Every row gives one point. A path goes straight from each point to the next, and from the last back to the first. The post is the endless flat space through its rows: a point in 2 columns, a line in 3, a plane in 4, and so on, so that a path can go around it. Count how often the path circles the post. Going back the other way cancels.
(in the rows, 128 means zero)

Post (1 x 2)
[[108 120]]
Path (18 x 2)
[[134 150]
 [138 113]
 [101  88]
 [ 68 111]
 [ 94 140]
 [129 177]
 [134 112]
 [116  87]
 [ 93  97]
 [ 90 131]
 [125 174]
 [127 131]
 [117  94]
 [101  86]
 [110  59]
 [129 117]
 [130 184]
 [105 150]]
Times around: 2

Post (5 x 6)
[[121 189 115 125 119 155]
 [110  93 139 119 125 121]
 [149 184 110 119 146 127]
 [100  97 133 119 145 147]
 [109 150  98 111 147  86]]
Path (28 x 6)
[[ 76  99 118 143 141 131]
 [132 200 125 153 126  76]
 [156 126 151 117 184 164]
 [121 162 114  99  73 137]
 [181 107 127  73 164  86]
 [109 148 119 103 159  95]
 [ 77 153 100 142 146  68]
 [139 142 107 134 149 141]
 [129 111  88 101 133 118]
 [169 151 156  97  93 138]
 [109 174 118 117 156 109]
 [122 125 170 136  73 112]
 [ 88 153 172 111 116 141]
 [ 71  82 108  91 148 100]
 [110 114  97  77 179 132]
 [171 112 134  90 108 167]
 [154 137 144 100 107 107]
 [119 144 100  79 179  91]
 [126 115  75  86 172 142]
 [137 148  85 149 137 110]
 [ 71 153 133 138 104 161]
 [130 152 187 129 102 150]
 [150 138 138 126 138  94]
 [148 138  96 117 192  90]
 [ 59 113  68  95 121  97]
 [100 145 113 106 109 123]
 [160 164 162 123 144 142]
 [150 145 165 152 135 182]]
Times around: 1

Post (10 x 11)
[[ 85 118 176 133 138 134 150 179 106 199 155]
 [171 177 136  96 127 129 121 126  85 154 154]
 [109  99 167 123 135 136 128 152 122 125  96]
 [110  99 165 126 140 151 109 150 168 146 134]
 [151 154 117 126 120 151 151  96 149  94 128]
 [104 111 163 159 109 155 132 181 143 136 105]
 [101  96 110 154 121 118 119 154 104 180 128]
 [134 161 117 125 145 132 140 113 164 127  90]
 [135 153  88 107 134 119 146 137 141  74 127]
 [164 152 139  98  93  91 153 126 130 121 150]]
Path (28 x 11)
[[140 157 108 112 172 138 110 118 111 142 144]
 [131  67 117 107 153  88 117 144 161  90 126]
 [130 103  99 108 147 160 147  95 120 142 138]
 [ 56 132 140 118 159 150 186 175 224 114 131]
 [140 107 142 100  96 105 145 170 144 195 193]
 [134 136 149 148 123 150 177 104 127 150  92]
 [102 119 137 101 132 145 119 204 147 132 108]
 [130 136 185  65 145 121 104 118 148 129 125]
 [122 183 123 106 206 151  97 125 121 157 125]
 [138 145 209 169 130 128 150 107 181 192  94]
 [116 124 138 171 110 140 127 213 109 171  89]
 [115 163 109 141  76 115 214 169 106 132 136]
 [129 140  94 154  73 163 136 114 127 120 120]
 [ 84 112 186 123 138 132 121 163 127 138 118]
 [115 166 138 152 146 156 155 171 158  66 135]
 [155 170 137 146 143 159 143 161 100 108 104]
 [138 110 133 163 129 150 101 107 140  81  80]
 [ 96 113 115 142 118 127 126 171 116 114 112]
 [106 143 102  83 174 185 100 175  99 146 129]
 [161  90 130 122  90 140 123 131 141 150 139]
 [122 136 148 127 115  97 185 202 128 140 133]
 [115 116 154 159  85 100 157 177 110 132 132]
 [146 121 172  98 129 123 102  71 164  88 164]
 [186 123 130 138 112 135  99  65 119 116  74]
 [142  93 117 139 106  95 114 192 122 202 135]
 [141 164 120  72 194 166 112 107 107 171 145]
 [139 121 112  74 102 121 126 129 139  51 115]
 [163 162 166 114 125 171 108 115 127  79 130]]
Times around: 2
